Every row gives one point. The points of each table are mixes of a few directions, plus a little noise. Count the directions of each table, and those that both share. Where both have some left over, give the other angles between the two spaces (their principal angles), to ten degrees, smallest first.
(in the rows, 128 means zero)

First (4 x 3):
[[105 139 127]
 [192  82 178]
 [105 163  50]
 [111 128 156]]
Second:
[[148  96  67]
 [126 129 129]
 [ 98 174 219]
 [139 111  93]]
Directions: first 2, second 1, shared 0; angles 30

First, 9 rows:
[[127 144 165 138 120 113 150 112]
 [125 175 249 161 113  72 188  81]
 [164 125  60 117  62 157 148 128]
 [147 107  40 109 103 167 112 150]
 [151 124  75 119  86 149 139 132]
 [105 136 188 139 171 103 120 123]
 [ 81 104 153 123 231 123  59 157]
 [117  89  60 108 172 160  66 167]
 [141 153 162 139  92 109 171 103]]
Second:
[[156 136 112 121 172 132 167 107]
 [145 154 137 110  45  48  61 141]
 [134 154 140 213 115 173  71 144]
 [ 95  87 124 168 179 176 158 141]
 [ 99 126 148 153  89 144  82 150]
 [ 55  71 143  84 144 177 172 134]
 [151 142 120  83 160 142 177  93]
 [192 156  98  92 120  32 135 109]]
Directions: first 2, second 4, shared 0; angles 60, 90

First, 11 rows:
[[149 150 144 135 115 136 128 138 146 116 172 110]
 [130 108  97 133 132 129 126 114 112 122  94 157]
 [ 85 123  94 185 128 140  98  92 181 100 142 106]
 [ 77  88 154  55 156 125 148 114  73 179  36 123]
 [ 87  96 180  39 130 128 153 119 106 177  90  66]
 [158 128 118 144  98  88 114 147 171 134 197 104]
 [204  96  62 127 101 131 133 117 103 100 116 185]
 [114 190 195 151 161  69 121 202 138 170 170 130]
 [109 158 139 166 149 113 115 148 139 129 138 141]
 [191 138 145  79  97 179 160 126 106 104 150 113]
 [106 135  80 192 148 165 109  94 135  82  97 169]]
Second (9 x 12):
[[ 24  64  97 137 153  84 102  86 144 166  56 110]
 [186 164 144 124 115 152 143 152 120 105 168 138]
 [221 186 155 122 106 168 154 166 113  93 193 142]
 [132 130 129 127 127 129 130 130 128 126 131 128]
 [ 74  93 111 132 140 105 113 105 136 150  89 119]
 [249 202 164 117 100 178 159 178 110  83 211 147]
 [ 62  88 109 131 143 100 113 102 137 154  84 117]
 [133 131 129 128 126 131 129 129 126 126 131 129]
 [ 71  91 110 132 141 104 114 105 137 150  87 119]]
Directions: first 5, second 1, shared 1

First (8 x 20):
[[174 132 117 106  95 116 125 100 128 103 146 122 115 124 137 154 118 119
  121 117]
 [140 121 118  88  87 138 113 140 163 120 167 152 106 131 118 110 144 151
  123 104]
 [ 92 135 148 166 182 144 138 142 112 149  89 121 146 120 130 128 115 115
  139 159]
 [150 122 113  99  82 105 123 119 147 108 162 143 112 132 117 136 135 133
  119 112]
 [184 121 104  76  68 132 108 110 138 109 170 119 107 144 145 109 151 159
  113  69]
 [ 90 140 152 163 182 147 140 145 124 144  93 137 139 108 121 146 102 103
  144 178]
 [104 111 111 150 108  48 144 118 119 120 134 131 144 147 100 136 144 121
  118 134]
 [ 89 142 161 176 220 192 133 150  94 169  63  98 155 119 154 106 115 124
  146 152]]
Second (8 x 20):
[[234 133 108  93 114 108 183 183   7 108  51  63 186  71 191 143  85 104
  159 109]
 [ 96 117 133 130 116 129 101 109 163 133 155 156  99 153 101 138 133 130
  132 143]
 [131 114 122 113  99 121 111 122 124 126 136 141 108 138 117 153 115 120
  148 144]
 [144 144 132 124 136 132 146 139 137 117 128 130 136 104 136 126 125 127
  118 122]
 [ 95 128 135 155 152 133 123 119 145 140 131 125 133 146 124 103 150 140
  112 117]
 [142 151 137 126 144 138 150 141 150 114 134 133 138  99 132 122 128 131
  110 122]
 [105 136 137 155 162 134 134 124 136 140 124 116 145 135 131  97 151 143
  107 111]
 [ 79 103 127 130 100 125  75  94 165 139 163 164  78 177  89 144 133 128
  142 156]]
Directions: first 4, second 3, shared 1; angles 50, 70
